Each row of a before or after table is a point. One or more steps were done to the points. Then noise was added and the rows were shuffled. The steps act on columns, c1 being the first. Name the steps. A step turns or swaps two columns, mirrors them in a line or flattens them onto one, adds a multiple of one to another, or multiplies or shifts one. Angles are multiples of 10 degrees, from the lower column toward the higher: turns from -170 to 170, lines from 10 to 170 but not 90. Use the fewest steps. Two steps may share a column if one is a turn and the other turns, adds or multiplies; they go together, in the order done. Otherwise the lowest column goes first.

Before, 13 rows:
[[   3  -45   -6]
 [ -30  -37  -19]
 [-110  -34   54]
 [ -12   24   37]
 [ -18   28    2]
 [  -4  -46   -6]
 [  21  -60   26]
 [ -31  -59   55]
 [  21  -79   19]
 [ -10  -14   32]
 [ -18  -13   14]
 [ -47  -75   77]
 [  54  -23   52]]
After (13 x 3):
[[  -3  -37  -24]
 [  -1   54  -45]
 [ -14   44  -12]
 [ -69   24  -94]
 [  -5   71  -41]
 [ -10  -29   11]
 [ -19    1  -13]
 [ -46   30   11]
 [  47   17  -59]
 [-114  -24  -45]
 [ -23   43  -10]
 [ -48   25  -66]
 [ -17   -7  -37]]
Steps: turn c1 and c2 by -20 degrees; turn c2 and c3 by 160 degrees

Before (12 x 8):
[[ 14 -51 -39 -31  32 -52  12  -3]
 [-26   1  44  29  21  12 -41 -21]
 [-12   2  -9  28  61   8 -33   8]
 [-21  -4   9 -65 -12  10  20 -29]
 [ 72 -14  22  26  21  33   0 -28]
 [-11 -50 -88 -42 -42  24 -25 -84]
 [-23 -25 -39  -6   5 -29   4  -1]
 [ -8 -11   3 -44  -8  23 -29 -11]
 [  2  24 -39 -21  -8 -36 -48 -25]
 [-43 -46 -15 -49  19  21 -60 -49]
 [ 38  34 -28 -10 -18  12   2  21]
 [  1   6 -20 -39  24 -26  11 -74]]
After, 12 rows:
[[  14  -30  -60  -22   14  -49  -12   28]
 [ -23  -15    9  -67  -36    9   -6   49]
 [ -19  -12  -47   -9  -18  -34   10    5]
 [ -16   34  -14   23   41    3   -2  -21]
 [   7  -10  -13 -108    2  -27   22    8]
 [  72   -3    6  -19    0   34  -23  -32]
 [ -46   40  -53  -85   -4   22  -39   28]
 [ -32   38   29   -9    3   11  -39  -40]
 [   2   53  -26  -36  -26  -35   34    9]
 [  39    8   -4   24  -42   12   46   15]
 [  -8   23  -14  -37  -26   22  -16   32]
 [ -12    0 -104 -124  -65   27   18   13]]
Steps: turn c2 and c7 by 70 degrees; turn c3 and c7 by -40 degrees; turn c4 and c8 by -70 degrees; multiply c4 by 1.3; shift c5 by -20

Before:
[[-16  17  18  -2  44 -24  31  -8  12 -15  16  26]
 [ 23  22 -13 -26  17  -2  28 -17  13 -24 -13   2]
 [ 35  11 -13  42 -44 -34  -2  15 -29   2  13 -10]
 [ 23   4 -11  42 -32   4   7  39 -44 -32  46  30]
 [  8   5  21 -39   6  -1  41   1  45   5   7   4]
 [-20  28  -5  12 -14   5  51  -2 -12  12 -29  13]
 [ 33 -16  37 -20  30  11  28 -28  18  12 -14  17]
 [  7  11   7 -52  -8  -8   3 -30  16   8  -2  29]
 [-28  -7  -1  39 -26  16  40 -37  14 -10 -17  -6]
 [ 21  10  35 -40  14  11  36 -42   2   9  24  -9]
 [ 21  10  35  24 -25   0 -17  32 -37 -35  18  -6]
 [ 28  48  12 -18  25   9   5 -19  39  14   9  19]]
After:
[[-25 -20  17  34  11  -3  30 -40   8  19   3   2]
 [ 19 -29  11 -30  52 -32  -2  39 -12  -6  -2 -10]
 [-31 -31 -14  10 -36 -25  30  15   2  17  16  27]
 [ -9  -6 -22  35   5   1  41  12  17  -1   2   2]
 [  3  15  -8  50  10  -8   2 -42   8  -8  20  31]
 [ 35 -32   3 -37 -14  16  42 -74   7  11  20  -8]
 [-43  10 -40  10  15  11  29 -57   7  -3  11  16]
 [ 20 -57   2   5  -8   3  51 -47  -7 -12 -18  14]
 [-21  -3 -37  41   9  11  35 -18   2  -4  45  -9]
 [ 15 -27  17 -36  35   4   8 122 -16  31  -1  31]
 [ 10 -12 -28 -20  31  -3 -17  69 -14  41 -14  -7]
 [-36 -35 -16  39  13  10   5 -12  15 -12  22  19]]
Steps: turn c1 and c5 by 120 degrees; turn c2 and c4 by 150 degrees; add -0.5 times c7 to c2; turn c3 and c10 by 170 degrees; turn c8 and c11 by -50 degrees; multiply c8 by 2; multiply c9 by 0.4

Before (12 x 20):
[[  -3  -46   11   -4  -22   14  -16   -9   33  -11   31   -2    6   30
    -5   25    6   39   17  -12]
 [  39   18 -121  -42  -11  -17  -13    1   -2   23  -26   11  -15   26
   -16   33  -15   -7    0    8]
 [   8   12  -86   -8  -10  -98  -32   -3   11   34  -28  -17   50   27
    -5   -2  -17   21   23   26]
 [   9   -8   15   -5  -11   48   15   11   53  -11  -17    2   31   -5
    15    3   12   41   21  -21]
 [  37  -30   12   -1  -18   39  -11   96   21  -18  -28   10  -21  -43
    11   20   -7   36   16   15]
 [  30   -4   20  -14  -19  -34  -22   -8   25   48    1  -16   12   -5
    39   27  -23   12  -57  -15]
 [ -33  -34   16   10  -26   47   78   42   20  -16   69  -30    0   37
    13    2   -3   23   19    3]
 [ -29   15    2    0   -8  -54    2  -14   17   -8    1   13   21   39
   -11  -52   -8   34    9   -2]
 [ -43    8   -6    7  -13   33  -21   19   45  -18  -20    4   -5    1
    42  -10  -24   34   19    7]
 [  -2   -6    0    3   -1  -21   -7    3    8   -8  -20  -44  -12   15
    14   18   39    2  -41  -12]
 [  41    4  -11    6   27   13    9    1   14   14  -36  -11   -1   36
   -16   27   -5   28   15   63]
 [  29    1   14  -22   -5   47  -31   -4   34  -10  -18    2  -11   10
     8   24   41  -46   31   13]]
After (12 x 20):
[[ 30 -10  60 -14 -18 -33 -51  -9  -7 -53  -2 -17  13  -1  42  26 -22 -22
   33 -17]
 [ 19 -31  50   1 -20  40  19  97 -42   0 -30   9 -19 -45   9  20  -7  77
    9  14]
 [ -5  -4  41  12  -1 -24 -41   3  -9   1 -21 -46 -15  14  12  18  43 -19
   15  -7]
 [-61   9  31  -2  -9  33  20  18 -20 -11 -18   9  -7   0  45  -9 -27  67
   15   8]
 [-15 -44  52  29 -20  11  20 -11 -26 -15  26  -2   3  23  -3  24   7  53
   10 -13]
 [-40  12  39   8  -8 -57   7 -17   0  -3   0  15  18  38 -13 -50  -6 -22
   -5  -2]
 [ 16   2 -46  -1 -13 -97  26  -8  11 -31 -26 -19  50  26  -4  -2 -15 -81
   31  28]
 [  8 -10  55 -14  -4  51  34  -3 -43 -15 -19   0 -11  17  11  20  44   1
   30  11]
 [-21 -12  53  -4 -12  50  22  17 -44 -25 -18   5  31  -4  14   2  14  89
  -23 -20]
 [ 39  -2 -84 -34 -13 -17   4  -1   0 -21 -23  11  -9  42 -14  31 -17 -22
   13   9]
 [-39 -27  52  40 -22  48   7  42  -7   0  69 -25   2  25  10   5  -4  70
  -78   1]
 [ 37   6  28  14  29  14  15   1 -21 -19 -35 -10  -4  35 -16  30  -8  40
  -11  65]]
Steps: turn c9 and c10 by -140 degrees; turn c1 and c9 by -30 degrees; turn c2 and c4 by -30 degrees; turn c4 and c14 by -20 degrees; shift c3 by 40; add 1 times c6 to c18; turn c7 and c19 by -100 degrees
